Each row is a point. Before rounding, the points of a table are all equally far from one centre. They may lie mostly on one side of it. Where is the centre, to within rounding?
In the rows, 128 means zero.

Points (7 x 2):
[[199 139]
 [182 122]
 [157 113]
 [105 197]
 [180 121]
 [106 137]
 [203 188]]
Centre: [152 168]

Points (12 x 8):
[[128  81 118 176 125 110 134  63]
 [112 144 142 215  95 195 163  97]
 [ 81 155 148 210 131 156 149 105]
 [ 62 112 141 138  97 187  85 133]
 [ 90 136 148 219  98 167 147 127]
 [ 57 172  94 139  43 183 163 106]
 [ 37 144 146 128  64 189  88 105]
 [ 86 127 190 203 101 127 207 123]
 [104 117 144 166 143 163 158 159]
 [165 169 112 127  91 193 177  51]
 [ 64  73 191 141 113 136 154  21]
 [ 75 169 113 202  57 152 126  84]]
Centre: [107 132 164 123  76 142 154  89]

Points, 21 rows:
[[162 162 196 193  87 116 150  83 151 111 125 217 149 152]
 [188 136 113 226  68 188 133  72  94 100 149 151 120 133]
 [178 146 179 102 134 137 130 155  70  51 216 182 149 149]
 [225 164  95 122  43 108 158 102  53  71 113 161 155 142]
 [179 186 113 129  90 139 156 183  82  69 124 169 190 129]
 [239 132 161 129  84 144 152 106 117  73 215 226 101 186]
 [152 182 174 195  59  98  83  71 109  85 211 137  94 131]
 [144 184 186 146 137 116 141  70  48 107 166 122 167 132]
 [172 103 103 166 132 129 180  72 168 125 142 102 169  98]
 [199 133 178 141 125  87 144 119  24 125 176 103  85 155]
 [101  89 175 100 112  89 158  83 132 147 132 125 165 145]
 [ 82 165 137 173 132 117 115 103  86  92 249 142  84 148]
 [112 114 153 124 110  59 162 121 131  60 119 101 147 151]
 [182 211 157 152  72 116 182  72 101  76 149 136 176 120]
 [ 93 109 121 129  57 124 130 104 137  72 111 189 168 126]
 [101 144 177 108 116 118 138  82 138  96 125 137 117 231]
 [150 124  88 126  71 130 129  88 114  53 108  72 120 163]
 [ 87 120 180  86  86 118 142  58 154  99 170 152 134 159]
 [124 120 127 127 116 129 121  66  98  73  93  90 120 158]
 [135 108 145 164  95 106 107 137 158  86 105 204 103  93]
 [ 93 168 160 135 174 111 100 140 143  96 153 110 112 132]]
Centre: [167 144 108 138 102 106 130 115 118 125 175 158 127 160]

Points (30 x 24):
[[171 122 137 146 122 118 176 141 173 181 122 115 147 148 227 160 134 130
  198 167 128 130  89 109]
 [159 144 122 145 138 124 117 145 171 215 113 114 172 181 203 177 135 108
  152 130 128 110 101 143]
 [163 142 116 139 181 138 145 125 218 194 190  95 129 128 201 132  75 136
  143 110 127 124 108  93]
 [192 126 143 178 106 180 171 109 151 202 120 123 146 189 158 146 138 121
  123 151 158 160 117 101]
 [173 108  99 133  91 142 160  81 133 216 151 109  74 110 207 195 119 126
  150  91 148 104  62 121]
 [172 120  98 142 110 191 157 124 140 249 188 118 138 120 205 151  94 108
  138 142 166  90 110 106]
 [157  69  86 160 150 186 181 118 145 196 180  71 138 114 182 152  94 123
  112 144 130  98 117 122]
 [139 129 132 140 131 128 164 129 215 245 167 131 172 153 155 149 107 122
  164  90 121 149 129 122]
 [177 119 113 164 119  75 135 130 152 190 117 148 125 180 196 160 121 125
  132  72 125 143 143 143]
 [147 133  99 156  85 191 193 107 158 238 156 149 136 104 176 186 131 152
  163  89 156  93 115 127]
 [142  99  68 146 105  98 108  83 131 231 157 107 128 117 179 184 149 119
  112 149 147 135 140  92]
 [151  94 118 155 134 118 174 108 189 227 105 127 144 142 198 158 131 126
  122 193 139 123 108 112]
 [129 141 148 146 159 161 134  91 122 185 143 173 133 149 164 125 113 124
   86 141 102 119 101  58]
 [175  93 117 121  76 163 164  69 188 219 167 150 104 126 176 131 126  88
  151 171 119 105  87  94]
 [158  83 121 160  91 138 150 100 167 180  84 161  94 116 223 126  98 145
  163 138 146 147 110  79]
 [170 141 129 185 150 159 155  77 137 218 158 110 136 134 191 133 144 110
  130 132 105 126 117 115]
 [139 101 128 156  80 180 180 103 143 190 154 156 197 151 137 109 124  99
  168 136 112 132  90  92]
 [117 103 143  78 134 136 173  83 177 228  91 153 124 107 157 140 128 148
  148 132 142 154 144 112]
 [168 117  60 153 109 113 176 132 192 205 120 118 129 183 175 151  98 112
   88 127 160  76 113  86]
 [152 163 140 109  99 141 125  91 107 246 160  98 156 156 198 154  87  99
  112 122 129  98 114 129]
 [115  88 168 152 138 133 138 110 140 187 138 122  79 163 186 146 136 137
  132 126 144 175 113  72]
 [169 157  98 132 135 131 133 113 191 210 108 112 143 145 211 176 141 109
  115 172 134  81 134 112]
 [136 143  76 118 137 141 199 151 180 190 163 111 135 130 166 140 161  80
  121 145 115  91 138 107]
 [136 116  99 109 121 147 174 163 196 215 166 173 125 114 215 128 117  89
  147 133 169 132 113 128]
 [160 125  99 164 122 163 167 154 165 214 146 145 121 140 149 142 115 169
   98 194  84 134  65 122]
 [ 84 147  91 154 114 118 155 134 162 223 150 160 114 187 164 115  80 106
  166 177 127 124 128 119]
 [110 150 107 187 120 160 159 100 179 219 125 135 175 113 181 126 102 109
  111 161 113 160 105 121]
 [183 126 111 139 161 137 147 122 181 192 148  72 137  84 181 127 137 135
  184 111 165 162 123 117]
 [155 126 120 122 111 140 149 142 167 235 133 140 125 171 189 139 106 100
  141 123 211  77 143  91]
 [138 126 148 159 137 137 133  95 140 233 136 143 160 128 183 112  71  92
  167 168 146 103  96  82]]
Centre: [142 130 117 127  97 132 140 117 154 156 150 128 127 124 143 153  94 140
 135 134 146 117 112 125]

Points:
[[ 84 168 137 124 195 105  91 169 172  85 133  23 132 143  84 147 192 153
  125 145 104 100  82 165]
 [175 149 158  82 161 148 101 174 145  73 145  87 135 176 123 224 116  92
   44 133 172 128  95  89]
 [ 78 160  91  92 165 157 139 199 192 113 194  25  99 153  83 164 141 128
   78 131 151 128  62  97]
 [138  92 119 161 169 189 187 109  97 139 155  59 123 105  85 129 131 115
   46 156 228 101  63 137]
 [120 114 203 114 156 136 138 173 208 129 112  74  98 184 141 162 145 124
   77  49 175 122  58 109]
 [163 164 175  77 197 151 116 138 177  79 147 113 120 206 117 148 103 120
   42 113 110 125  48 109]
 [129  98 117  79 187 169  70 171 105  94  53  62  88 135  65 192 143 117
   39 140 138  51  49 142]
 [173 146  79  63 138 148 202 169 161  82 131 116  81 161  65 174 139 126
   55 117  95  88  80 154]
 [152 179 132  99 215 128 115 234 145 103  81  88 145 179  37 184 137 172
   49 153 144 123  90 108]
 [197 168 187  85 124 155 100 152 194 100  92  76 123 172  89 156 156 146
   51 142 152 123  52 101]
 [ 84 131 117 103 141 141  96 128 115 159 137 105  90 146  36 191 164 170
  100 136 149  10  98 101]
 [113 188  95  59 187 159 107 170 207 111  84  75 189 135  47 178 146 151
   53 114 175  76  26 130]
 [121 141 182  51 121 102  86 120 176  83 147  82 151 191  64 139 162 109
  127  93 144  97  58 156]
 [123 147 117 111 185 144 102 181 182  32 101  74  75 120  98 161 182 102
  126  75  91 114  69 103]
 [ 88  72 112  82 205 156  91 178 139 154  74 100  98 146  93 198 120 156
   56  87 192  16  42  98]
 [180 151 171  93 193 151 134 181 153 101  85  77  96 185 111 218 153 121
   56  96 169 105  86 115]
 [208 116 153  98  92  84 116 197 185 141  55  97 140 110  71 212 121 138
  103 120 141  73 111 126]
 [151 182 186 146 141 165 112 160 183  60 108 125 155 155  82 192 163 106
   87 145 150  74  57 125]
 [108 173 145  80 156 156 161 182 115 117  94  97  85 153 102 237 105 122
  134 105 154  92  73 117]
 [187 114 123  63 229 170 113 138 163 112 116  31 123 147  54 175 137 161
   98  88 137 200  88 134]
 [206 132  99  45 172  99 169 152 188 118  96 100 120 163  68 175 122 182
   34  95  95 101 148 115]
 [109 125 117  82 147 106 120 212 221  70 150 110 108 147  65 204 128 100
  122 133 175 133  33 137]
 [154 107 115 113 159 165 139 220 203  61 133  97  63 116  98 181 125 146
   73 141 144 106  47 192]
 [145 175 144  88 174 184 156 176 193 131  76  85  96 174 109 206 121 154
  150  79 118  79  95 160]
 [ 90 122 117  75 141 141 112 162 191 116 153  77  98 143  55 234 136 159
   88 129 144 116  31 160]
 [118 146 149  75 201 132 109 130 178 157  45 123 153 151  37 224 127 172
   37 124 180 105  98 127]
 [130 112 162  56 169 115  61 172 148 110 107  74  81 188 106 135 161 183
   48  99 104 139  82 155]
 [117  78 146 101 211 106  66 184 150 156 149  88  91 126  93 205 162 114
   91  94 141 125  38 143]
 [150 128 109  61 188 177  83 172 189 107 143  79  92 173 104 164 182 200
  122 152 135 124  47 175]
 [131  65 159  72 141 202  99 150 110 137  98  63 138 161  80 149  58 190
   54 126 212 158  46 131]]
Centre: [128  91 103 109 166 147 123 152 159 116 102 104 153 136  93 121 114 136
 105 125 151 102 107 115]

Points, 31 rows:
[[120  83 115  94 178  43 118 186 175 164 141 197 158 195 130 109 119 146
  149  93 156  79 202 148]
 [ 92  71  61  67 133 105  93 163 138 157 134 181 128 198 187  97 161 141
  187 114  85  93 200 158]
 [ 94 105 117 150 140 107  77 211 153 189 177 157 121 149 183  95  88 142
  168  62 145 120 181 129]
 [121  80 118 104 175  26 110 192 180 168 156 134 129 141 181 159  94 117
  120 135 160 140 210 180]
 [110  92 123 116 208  40  74 205 161 181 141 133 102 195 151 102 183 167
  137  55  84  90 216 116]
 [126  76  43  76 192  73  75 158 160 152 131 155 120 186 145 133  96 130
  205 139 118 119 207 133]
 [136  72 134 126 195 121  53 213 175 177 166 171 122 122 198 138 115 120
  165 107 119  83 128 122]
 [127  66  54  70 161  54 121 184 179 172 166 128 100 189 170 163 122 169
  117 129  99 111 131 151]
 [101  48 115 104 189  51  33 194 151 142 138 143 146 194 181 179 185 123
  184  93 129 122 165 100]
 [ 83  70  93 144 135  78  63 148 110 181 140 135  93 169 217 165 167 168
  141  87 113 119 141 172]
 [176  57  77 103 177  48  72 208 127 141 137 178 138 157 187 164 121 193
  173  89 121  96 174 102]
 [130 117 140 116 183  55  69 218 185 183 161 144  75 172 166  91 115 189
  166 142 123  96 215 133]
 [108  63 127 117 189  80  63 171 170 176 165 142 102 172 217 142 136 170
  139  94 119 155 169 202]
 [105  95  74 131 184  60  54 156 146 152 112 134 179 118 143 152 102 173
  160 104 101  95 153 161]
 [111  91  75 136 158  48  81 165 132 177 111 160  90  81 156 108 183 172
  101  91  60  95 238 130]
 [136  97  98 108 199  24  36 174 166 156 131 164 136 145 160 171 137 175
  181  81 112 124 224 133]
 [112  74  85 118 174  45  84 185 132 137 130 169 116 189 194 161 185 175
  204  79  88 114 193 163]
 [100  78  61  97 134  33  56 199 130 153 118 154 172 188 172 153 155 168
  143  47 124  97 158 140]
 [ 99  90  84 161 209  68 107 166 140 145 158 176 132 170 188 108 140 174
  191 120 113 137 215 152]
 [143 102  82 104 202  69  93 212 153 187 161 163 130 149 148 152 146 174
  134 113 113  45 215 166]
 [112  44  68  86 176  42  71 176 163 147 143 170 113 183 231 108 183 159
  132 103  78 124 156 171]
 [ 79  92 115  42 158  63  64 128 109 155 146 144 122 186 204 143 131 166
  149 140 163 127 196  79]
 [119  71 133  93 222  84 103 190 164 176 157 165 158 179 197 114 151 203
  125 102 144 131 214 154]
 [100  73 147  70 191  63  65 162 153 132 146 107 110 136 221 128 141 190
  140 128 114 117 160 204]
 [102 121 104 126 190  55 150 200 179 165 167 167 155 152 108 111 139 189
  140  72  95 124 167 167]
 [ 86  50 128 120 168  42  84 211 127 182 138 148  85 196 148 119 117 181
  138  71 117 117 212 173]
 [145 103  81 135 212 105  76 179 116 168 179 114 158 215 157 113 122 148
  139 119 115 142 189 171]
 [ 69 110  83 140 179  28 134 193 129 159 100 167 149 207 141 153 112 153
  120  83 138 146 195 152]
 [153  92 119  93 154  43 105 174 159 174 122 147 107 117 145 151  85 170
  133 102 118  80 237 145]
 [109  82  99 111 154  58  83 169 160 159 133 149 108 220 169 124 106 163
  166 101  85 104 199 177]
 [105  84  82 107 166  38  50 231 130 138 114 182 164  94 174  60 180 195
  140 129 101  73 180 147]]
Centre: [122 116 103  89 168  86  84 200 122 139 115 155  97 134 143 113 168 135
 125 117 136 148 157 129]

Points (29 x 24):
[[127 179 108  81  94 162 109 158 129 130  55 160 141 148 201  99  68  50
  122 125 181 212 131 100]
 [148 209  96 147  80  72  69 136 130 191  87 115 184 118 206 123  81 101
  146 145 143 198 158 102]
 [171 151 190  80 103  59  56 118  99  84 129 124 103  94 197 137 117 124
   98 152 141 209 165  89]
 [100 208  53 108 111  78  61 121  72 123 134  87 131 116 238 133  66  89
  117 134 153 157 142 110]
 [ 97 167  98  77  66  59 108 152 116 111 136 129 104 123 186  76  70  62
   60 118 172 141 119 122]
 [148 155 121 108 139 125  78 176  62 227  85 141 185 124 153 115 110 127
  112 114 160 162 192  44]
 [138 134 117  38 108 127  98 180  87 144 123  94 160 128 168  25  59 117
   50 130 152 170 118 101]
 [188 173 111 111 114  65  57 129 145 136  61 181 131 165 163  87  82 124
  117 141 121 182 141 165]
 [129 249 112  73  73  68  70 111 148 143 129 122 174 151 235  95 117 114
   99 127 164 187 144  81]
 [ 98 171  90  96  94  66 112 146 129 150 112 115 151 131 215  60 115 131
   83  83 171 200 166 107]
 [123 171 110  75  49 138  72  90 161 112  95 147 140 132 221 104 164 111
  122 173 182 106 169 163]
 [152 204 141 124  88  81  91  95 115 170 104 128 179 174 210  64 152 108
  116 164 176 210 149  86]
 [ 74 179 119 101  68 144  77 106 180 176 126 126 116 120 225 122 140 107
   91  71 163 182 146 114]
 [153 167 135 100 127  76  64 129 159 154 115 104 229 133 212  77  77  98
   63 168 207 167 164 143]
 [156 194 149  44  88  68  74  97 124 159 100 187 174 139 241 135  36  98
  121  91 169 173 128  87]
 [122 136  86  99  58  67  84  93 147 141 111 121 192 102 189  66  44 137
   55 177 155 185 161  92]
 [162 187 136 118 115 112  77 107 165 177 118 108 191 116 216  42  90 111
  114 185 119 197  86  63]
 [120 170  94  72  66 105  69  86 212 183 103 140 126 106 190  74 104 122
  122 174 122 150 140  84]
 [185 183 175  54 103 106 152 143 101 133 106 170 226 184 160 165  65 149
  115 161 171 136 154  93]
 [130 198  97  98 108  76  84 129 124 195  69 137 170 145 149 102 116 132
   69 227 214 144 150 116]
 [171 241  89 133  55 129  56 115 115 111 180 130 206  98 204  90 107 132
  104 136 152 185 112 102]
 [176 146 117 118  70 112 108 129 145 165  67 159 113 128 181  92 107 102
  107  87 150 212 118  95]
 [130 166  80  97  71  78  66 149 128 164 113 160 141 124 245  76 136 121
   95 110 179 184 135  61]
 [194 195  98  55  44  82  64 145 120 152 103 148 148 130 196  63 101 115
  116 170 155 178 117  92]
 [116 201 106  80  49  64  79 152 112  97 111 110 101 145 202  66 102 155
  136 120 155 143 106 102]
 [ 61 173 116 124  69  72  90 109 159 126  62 134 147 154 228  76  98  87
  129 147 132 173 129 141]
 [101 160 106 161 108  98  47 106 166 147 112 113 100 141 160 119  58 113
  152 148 195 182 161  70]
 [125 165 108  39  77 106 117 117 147 148 109 130 193 123 210 122  45 110
   70 119 130 213  98  55]
 [185 196  92  96 120 112  67 178 132 141 123  91 170 131 167 160 116 101
   82 197 142 176 166 141]]
Centre: [113 170 150 106 118 136  82 118 105 139 126 158 160 120 178 114  87 135
  99 149 144 134 132 110]
